Every row gives one point. The points of each table are mixes of a few directions, plus a little noise. How many directions does each table use, and how many do they share? Where both have some left over, give the other angles between the two spaces (their principal angles), to ten degrees, smallest first.
In the rows, zero is written as 128.

First (7 x 2):
[[143 141]
 [ 83  89]
 [136 135]
 [ 78  84]
 [174 168]
 [126 127]
 [155 152]]
Second (7 x 2):
[[140 136]
 [149 146]
 [ 63  70]
 [171 166]
 [107 107]
 [126 128]
 [141 140]]
Directions: first 1, second 1, shared 1

First, 7 rows:
[[128 135 131 126]
 [135 153 175 105]
 [101  41 134 155]
 [ 99 169 155 129]
 [105 161 134 133]
 [157  91  73 136]
 [171 144  93 111]]
Second:
[[102 119 107 121]
 [154 106 172 126]
 [174 145 165 157]
 [154 114 160 174]
 [ 91 145  79  90]
 [ 89 136  83 100]]
Directions: first 3, second 3, shared 2; angles 90

First (8 x 6):
[[136 121 106 167 206 113]
 [111 133 154 109 121 145]
 [103 142 153 115 169 143]
 [111 122 158 120 134 148]
 [115 145 141 100 108 136]
 [129 127 126 133 138 127]
 [188  83  78 160   7  98]
 [130 151 108 120 139 115]]
Second, 6 rows:
[[133 121 119 149 165 122]
 [165 112  85 156 101 100]
 [124  92 147 162 171 140]
 [100 181 142  69 123 135]
 [149  85 124 164 106 127]
 [ 98 173 154  64 100 143]]
Directions: first 3, second 3, shared 3

First, 8 rows:
[[ 91 127 122 107 161  59 207 117  99]
 [138 127 126 133 127 138 138 121 114]
 [ 62  90 201 176 137  93 183 235 105]
 [166 152  94 112 123 148 105  93 134]
 [112 125 127 113 123 121  98 120 160]
 [136 158 138 144 127 170  85  97 136]
 [167 152  99 119 118 137 101 137 143]
 [149  94 117 121 105 158 106 105 134]]
Second:
[[ 98 132 124 101 137 161 133 151 140]
 [ 43 138 120  55 145 206 132 188 139]
 [128 112 128 141 103  54  93 103  37]
 [150 118 130 154 111  71 111 100  80]
 [160 121 132 158 116  84 120 101 106]
 [166 128 131 158 126 114 136 107 149]
 [111 138 127 105 146 188 150 154 183]
 [165 128 131 157 126 110 133 107 143]
 [130 136 128 122 139 165 146 140 176]]
Directions: first 5, second 2, shared 0; angles 70, 70

First (8 x 12):
[[ 66  20 127 142 159  93  88  90  97 126 117 170]
 [126 148 105 157 124 156  96 132 149 153 124  87]
 [ 78  93 121 152 136  94 122  97  88 134 133 203]
 [140 166 126 118 116 141 135 141 110 136 143 101]
 [175 164 156 108 136 137 146 128 160 121 127  97]
 [127 116 148 129 148 115 123  99 126 129 128 134]
 [154 153 122  98 102 149 148 170 126 119 134  92]
 [160 163 121 117 101 142 165 165 169 106 121 142]]
Second, 11 rows:
[[128 120 131 126 140 146  93 121 120 149 131  57]
 [124 111 135 154 154 127  97  96 159 141 117 114]
 [126 211 108 118  91 142 152 152  52 155 166 111]
 [136 164 126 128 118 130 145 132 117 132 138 135]
 [149 168 134 113 112 127 166 142 126 118 137 147]
 [135 144 133 140 132 119 142 116 151 123 123 161]
 [114 119 125 147 132 117 130 116 142 126 121 168]
 [159 111 162 144 177 140  84  86 199 140 105  63]
 [123 143 123 139 122 119 141 126 125 127 131 164]
 [ 82   7  94  70  94 118 133 197  67  82 122 139]
 [133 110 136 130 137 120 131 122 157 115 116 148]]
Directions: first 5, second 4, shared 4

First (11 x 14):
[[  7 234 133 147  79  78  94 152 145 121 111 167  40 117]
 [122 135 128 129 126 125 125 127 130 129 127 131 124 127]
 [191  73 125 119 153 154 146 115 121 131 137 106 173 133]
 [166  94 128 123 145 144 140 120 124 130 134 116 154 132]
 [127 131 128 129 128 128 128 128 128 126 127 128 128 128]
 [132 125 129 128 129 129 131 129 127 127 128 129 129 128]
 [  9 232 131 144  81  79  95 150 144 120 111 168  42 115]
 [182  81 125 119 148 150 145 117 121 131 135 110 169 133]
 [152 108 127 124 137 138 136 124 125 128 131 121 145 132]
 [171  90 126 121 146 145 140 120 125 131 134 113 159 132]
 [149 108 127 124 138 137 135 125 123 129 132 121 144 128]]
Second, 10 rows:
[[ 91 131 130 130 122 135 124 130 132 118 149 161 126 158]
 [162 125 117 131 135 121 128 126 123 136 103  95 128 104]
 [ 67 131 170 111 112 147 135 140 141 117 189 195 134 164]
 [160 125 116 132 136 120 128 125 123 135 103  95 127 105]
 [107 128 159 113 119 139 136 137 134 126 161 155 134 134]
 [172 131   7 189 158  94  92  96 107 125  15  52 101 130]
 [156 126 122 129 134 122 129 126 124 135 110  99 128 107]
 [150 122 179  99 121 136 149 142 131 140 155 122 142  93]
 [ 65 132 171 110 111 147 136 140 141 117 192 199 135 166]
 [147 127 106 138 135 120 123 122 123 130 103 104 124 120]]
Directions: first 1, second 2, shared 0; angles 60

First:
[[112 147 140 117 141 136 167 121 107 136 136 108 112 128 135 133 108  99
  140 105]
 [157  94 109 144 106 110  61 140 167 112 116 164 157 127 114 119 161 178
  108 171]
 [134 121 125 132 124 126 114 131 137 124 126 137 135 127 125 126 135 140
  122 138]
 [139 114 119 136 119 120 100 132 143 122 123 142 139 128 120 125 141 149
  120 146]
 [157  93 109 145 107 110  62 140 166 113 114 163 156 128 115 119 160 179
  106 170]
 [143 110 118 136 117 118  90 136 148 118 120 147 143 127 120 124 147 156
  116 149]
 [ 99 160 146 112 149 145 192 116  92 144 141  94 100 127 141 135  95  78
  147  87]
 [150 102 113 141 112 115  75 136 158 114 118 154 151 127 117 122 153 168
  112 160]
 [ 81 186 158 100 162 157 239 109  64 156 150  70  80 130 150 141  71  43
  163  59]
 [107 154 143 115 144 141 179 119 100 140 138 102 105 128 138 134 103  89
  144  97]]
Second, 11 rows:
[[ 88 142 160 108 139 112 137 144 121  94 117 129  93 117 118 121 119  84
  133 129]
 [ 67 142 166 138 142 116 163 144 134 135 133 154 121 123 156 113 132 110
  132 101]
 [145 133 110 136 122 151 145 153  98 106 160 105 131 125  78 153 126 100
  117 179]
 [173 135 120 119 111 140 130  59 162 147 136 120 139 120 193 141 161 111
  105  95]
 [153 115 104 123 112 109  95 123 122 114 134 123 125 132 105 145 122 128
  131 163]
 [194 128  83 139 170 249 181 162  85 134 133  62 158 131  70  76 107 146
  118 122]
 [135 114 120 143 116 104 113  91 160 168 135 157 150 138 187 124 142 156
  130  99]
 [ 85 132 153 133 136 109 136 144 132 132 121 149 121 129 139 119 125 132
  137 114]
 [142  95 106 113 153 112  87 119 137 134  90 134 121 143 137  55  92 160
  159  94]
 [ 96 160 171 121 121 134 148 135 132 123 109 127 119 114 131 170 152 130
  113 121]
 [129 113 114 136  88  71  74 135 125 119 139 148 130 137  95 190 131 152
  133 192]]
Directions: first 1, second 6, shared 0; angles 40

First, 11 rows:
[[111 130 120 130 131 137 133 134 108  96 142 176 107 150 136 133 128 134
  114 130 140 130  96 114]
 [157  85 147 212 114 116 163 141 147 120 115  75 119 164 148 146  82 150
  105  75 191 161 165  97]
 [175 128 135 181 120  87 127 116 156 171 127  54 160 115 118 126  82 139
  116  95 142 158 204 144]
 [170 218 114 109 139  54  67 130 110 170 190 138 164  78  57 125  93 112
  123 138  69 165 163 216]
 [129 133 121 141 128 121 128 119 129 122 138 137 130 131 131 125 117 135
  116 125 135 133 134 125]
 [107  82 150  93 123 180 153 154 128 109  83 118 100 144 148 142 174 112
  163 137 131  95  80  98]
 [ 94 101 114 112 130 164 140  83 145 127 102 132 133 126 169 102 159 137
  131 146 132  93 129  91]
 [155 146 128 135 127  98 111 122 138 162 135  94 153 105 106 124 109 124
  129 121 113 142 168 157]
 [ 83 122 108  90 137 165 129  92 128 116 116 169 125 125 158 103 168 129
  132 159 116  90 100 104]
 [131 104 162 110 117 152 145 198 104  97 111 129  85 155 116 170 145 106
  155 121 136 129  65 125]
 [101 159 105  92 139 132 108 110 111 118 150 185 128 117 125 111 147 125
  124 157 104 113 101 136]]
Second:
[[168 106 168 150 113 119 140 184 130 136 109  66 116 140 108 164 111 114
  148  96 143 151 133 139]
 [143 139 111 167 130 100 123  89 148 151 142 109 159 116 133 107  97 148
  101 116 138 144 186 130]
 [175  96 182 146 110 124 144 208 125 132 101  56 106 145 101 179 114 107
  158  90 145 153 120 141]
 [173 120 144 181 120  94 132 135 149 156 126  61 146 128 118 138  86 135
  119  91 148 161 186 139]
 [130 109 159 100 119 150 138 185 110 110 109 123  97 143 114 161 150 105
  158 126 125 122  78 130]
 [145 123 137 144 123 119 130 139 133 137 125 103 130 130 122 136 115 128
  129 114 135 140 142 132]
 [ 49 172  54  82 156 149 104  23 122 109 163 249 150 106 166  60 164 153
   92 192  98  82 112 108]
 [ 79 144 101  82 141 156 119  99 113 105 138 201 120 125 144 105 165 129
  126 167 107  96  85 115]
 [112 129 126 106 130 143 127 132 119 115 126 152 117 130 130 130 146 122
  135 141 120 115 100 124]
 [107 145 100 123 137 128 119  86 131 128 143 162 141 119 142 101 132 140
  111 146 121 117 135 122]]
Directions: first 4, second 2, shared 2

First, 8 rows:
[[132 129 122 138 140 129 133 123 152 119 131 157 128 106 107 100 118 107
  121 148 141 139 151 138  78 135 107 110 129 123 143 154]
 [127 128 129 126 126 128 127 129 124 129 127 123 128 131 131 132 130 131
  129 125 126 126 124 126 136 127 131 131 128 129 126 124]
 [130 129 125 133 134 128 130 126 139 124 130 142 128 118 118 115 123 118
  125 137 134 133 139 133 104 131 118 120 129 126 135 141]
 [133 129 122 139 141 129 133 122 154 118 131 160 128 104 105  97 117 105
  120 150 142 140 153 139  73 135 105 109 129 123 145 157]
 [118 125 142 104  99 126 117 140  71 149 121  59 129 180 178 195 151 179
  145  81  98 103  73 105 249 112 178 170 125 139  91  65]
 [129 128 126 131 131 128 129 127 134 126 129 136 128 122 123 121 125 122
  126 133 131 131 134 131 115 130 123 123 128 127 132 135]
 [122 126 136 114 112 127 121 135  96 140 124  89 128 158 157 166 141 157
  138 101 111 114  96 115 197 119 157 152 126 134 107  92]
 [132 129 122 139 141 129 133 123 153 118 131 159 128 105 106  98 118 105
  120 149 142 139 153 138  74 135 106 109 129 123 144 156]]
Second:
[[102 141 153 108 116 135 139 147 102 166 119  82 140 140 167 164 145 148
  140 105 112 111 107 126 183 120 153 189 113 165 102  84]
 [120 132 135 122 124 130 131 134 120 139 125 114 131 131 139 139 133 134
  131 121 123 123 122 127 144 126 136 146 124 139 121 115]
 [162 112  95 154 144 120 114 103 162  80 140 187 113 113  78  81 106 103
  113 157 149 150 155 131  57 138  96  50 147  79 161 184]
 [112 136 143 116 121 132 135 140 112 151 122 100 135 135 152 150 139 140
  135 114 118 118 115 126 162 123 143 165 119 151 112 101]
 [138 123 119 135 133 126 124 121 138 114 132 145 124 124 114 115 121 121
  123 136 134 134 136 129 108 131 119 105 133 114 137 144]
 [117 134 139 119 123 131 133 136 117 144 124 109 133 133 145 144 135 136
  133 118 121 121 119 127 151 124 139 154 121 144 117 109]
 [100 142 155 107 115 135 139 148 101 167 118  80 140 140 169 166 146 149
  141 104 112 111 106 126 186 119 154 192 112 167 101  83]
 [150 117 106 145 138 123 118 112 151  96 136 167 118 118  95  97 113 111
  118 147 142 142 146 130  81 135 107  76 141  96 150 165]
 [144 120 113 140 135 125 121 116 144 106 134 156 121 121 104 106 118 116
  121 142 137 138 141 129  95 133 113  92 137 105 144 154]
 [135 124 121 134 131 126 125 123 135 118 130 141 125 125 117 118 123 123
  125 135 133 132 134 129 113 130 121 111 132 117 135 140]]
Directions: first 1, second 1, shared 0; angles 30
